Each row is a point. To make a cloud, some directions were put in groups of two or more. Within a group, all points are equally far from the middle, so they leave a hole (a ring in 2 directions, a hollow ball in 3). The other directions are filled evenly. Then the cloud was stretched, turned, moved and blurred a little. How many holes are there, and how many directions does each take, smallest first?
In the rows, 128 means zero.

Cloud (13 x 2)
[160 146]
[174 110]
[139 150]
[182 109]
[168 147]
[119 154]
[168 132]
[162 87]
[158 129]
[128 172]
[129 95]
[97 107]
[196 120]
Holes: 0

Cloud (13 x 2)
[126 161]
[146 183]
[182 111]
[117 177]
[127 78]
[101 101]
[148 144]
[111 172]
[140 109]
[160 108]
[90 73]
[133 141]
[101 104]
Holes: 0

Cloud (13 x 2)
[166 161]
[93 149]
[118 84]
[123 76]
[175 107]
[169 140]
[166 128]
[166 99]
[144 160]
[83 106]
[118 107]
[74 143]
[122 136]
Holes: 0

Cloud (21 x 3)
[113 134 101]
[147 89 182]
[89 77 150]
[182 131 129]
[166 157 121]
[145 90 124]
[155 171 168]
[120 119 101]
[151 125 178]
[171 106 186]
[177 89 197]
[162 136 122]
[149 181 115]
[131 75 111]
[138 127 175]
[116 112 88]
[156 150 105]
[112 147 106]
[90 115 174]
[112 133 113]
[131 94 133]
Holes: 0

Cloud (22 x 3)
[157 139 171]
[96 81 155]
[172 113 125]
[119 85 172]
[167 141 132]
[164 122 159]
[108 62 158]
[171 110 143]
[127 188 118]
[142 176 119]
[104 124 106]
[123 114 95]
[74 165 155]
[160 143 118]
[81 124 140]
[131 88 86]
[166 145 136]
[124 84 172]
[103 63 154]
[91 140 120]
[169 133 141]
[174 102 134]
Holes: 1 (2)

Cloud (22 x 3)
[78 133 113]
[158 123 171]
[141 124 86]
[123 164 180]
[122 182 148]
[181 118 117]
[164 103 102]
[128 86 120]
[88 169 156]
[172 120 103]
[75 126 131]
[107 179 158]
[78 148 157]
[119 126 86]
[122 145 91]
[167 150 167]
[124 103 163]
[95 151 174]
[78 145 158]
[104 178 158]
[137 162 105]
[125 144 91]
Holes: 1 (3)

Cloud (31 x 4)
[144 95 159 143]
[129 120 120 57]
[174 161 166 108]
[185 127 137 151]
[108 129 113 99]
[143 168 134 109]
[123 97 87 107]
[137 139 95 70]
[145 140 137 88]
[147 105 180 110]
[161 167 153 154]
[103 96 139 91]
[82 111 91 137]
[94 91 173 132]
[153 96 182 113]
[130 102 87 96]
[90 151 102 137]
[175 160 148 78]
[129 152 116 67]
[145 105 175 157]
[143 125 154 151]
[117 97 125 164]
[166 148 154 118]
[81 136 86 143]
[163 65 117 133]
[118 106 157 171]
[98 114 122 154]
[111 46 121 127]
[99 121 185 110]
[147 129 114 185]
[156 121 57 87]
Holes: 0

Cloud (29 x 4)
[74 125 112 106]
[145 61 120 101]
[98 147 105 108]
[142 73 100 107]
[94 95 102 133]
[123 93 106 114]
[111 188 106 116]
[155 70 103 128]
[122 175 101 139]
[72 137 146 90]
[168 142 168 112]
[131 88 158 180]
[67 146 179 135]
[80 93 136 147]
[147 146 80 145]
[152 117 125 126]
[146 165 100 153]
[147 150 148 160]
[113 144 152 190]
[140 104 161 113]
[169 190 165 150]
[97 106 129 177]
[99 179 148 155]
[168 182 124 88]
[141 117 165 102]
[155 99 105 96]
[81 120 129 140]
[168 79 117 107]
[89 127 114 94]
Holes: 0

Cloud (48 x 6)
[96 99 153 141 114 158]
[109 147 138 88 188 118]
[85 103 55 161 125 115]
[111 137 104 83 77 139]
[146 163 203 96 143 154]
[150 113 159 118 91 205]
[132 85 116 123 69 113]
[115 123 110 78 95 174]
[124 119 157 158 146 132]
[142 90 92 148 164 131]
[111 119 151 160 81 111]
[92 137 91 110 72 105]
[155 127 116 176 112 135]
[121 127 192 129 189 146]
[100 118 135 75 151 124]
[98 112 139 161 75 109]
[98 154 166 110 145 127]
[148 108 84 149 98 160]
[117 77 100 138 80 126]
[122 149 60 111 108 119]
[126 109 205 124 140 160]
[135 132 176 117 212 132]
[78 103 145 144 71 116]
[110 117 68 113 131 122]
[145 155 130 75 113 134]
[138 117 168 84 184 151]
[153 164 143 113 161 111]
[144 107 171 136 167 158]
[92 123 104 121 92 153]
[161 111 105 130 108 173]
[135 154 71 121 133 80]
[153 110 150 112 149 141]
[173 140 103 124 145 122]
[174 125 148 123 118 203]
[109 157 124 68 101 171]
[135 171 149 89 126 113]
[94 94 121 83 103 147]
[106 108 119 98 129 88]
[152 127 194 115 101 199]
[120 100 110 122 105 186]
[148 163 163 125 154 118]
[189 149 121 122 141 145]
[110 140 185 126 109 131]
[96 84 135 167 138 131]
[137 141 100 74 140 189]
[101 143 129 111 49 150]
[119 91 169 133 149 184]
[102 79 62 149 144 122]
Holes: 1 (3)

Cloud (46 x 6)
[145 131 109 119 96 129]
[190 134 67 111 165 150]
[93 166 178 124 99 111]
[119 90 108 105 127 116]
[138 195 179 102 156 120]
[82 160 149 137 150 109]
[156 170 168 70 164 115]
[127 145 111 88 101 96]
[145 209 133 113 157 159]
[118 178 86 111 112 158]
[150 141 92 72 147 104]
[100 154 88 125 163 158]
[139 98 115 135 160 143]
[114 156 118 86 134 77]
[124 179 159 163 144 148]
[66 130 139 111 113 118]
[93 158 129 100 131 164]
[143 108 131 155 170 110]
[133 161 152 139 175 140]
[74 159 167 124 115 96]
[114 196 72 154 148 165]
[122 97 158 109 110 59]
[157 150 124 124 186 126]
[129 174 46 146 140 139]
[91 161 108 135 113 163]
[97 138 118 104 145 175]
[127 162 144 160 153 174]
[144 94 136 126 110 100]
[91 128 101 104 143 154]
[117 144 76 106 151 121]
[171 141 165 118 158 127]
[152 162 173 80 154 134]
[124 186 83 127 150 92]
[144 112 142 117 111 75]
[138 144 88 141 109 135]
[99 175 116 155 139 168]
[147 159 86 70 168 176]
[135 98 170 129 101 65]
[169 116 83 113 124 138]
[96 144 95 152 172 130]
[165 158 120 158 135 77]
[189 142 140 103 153 142]
[115 192 77 121 141 135]
[127 171 115 102 165 71]
[209 176 107 139 167 153]
[105 114 104 152 150 88]
Holes: 1 (3)
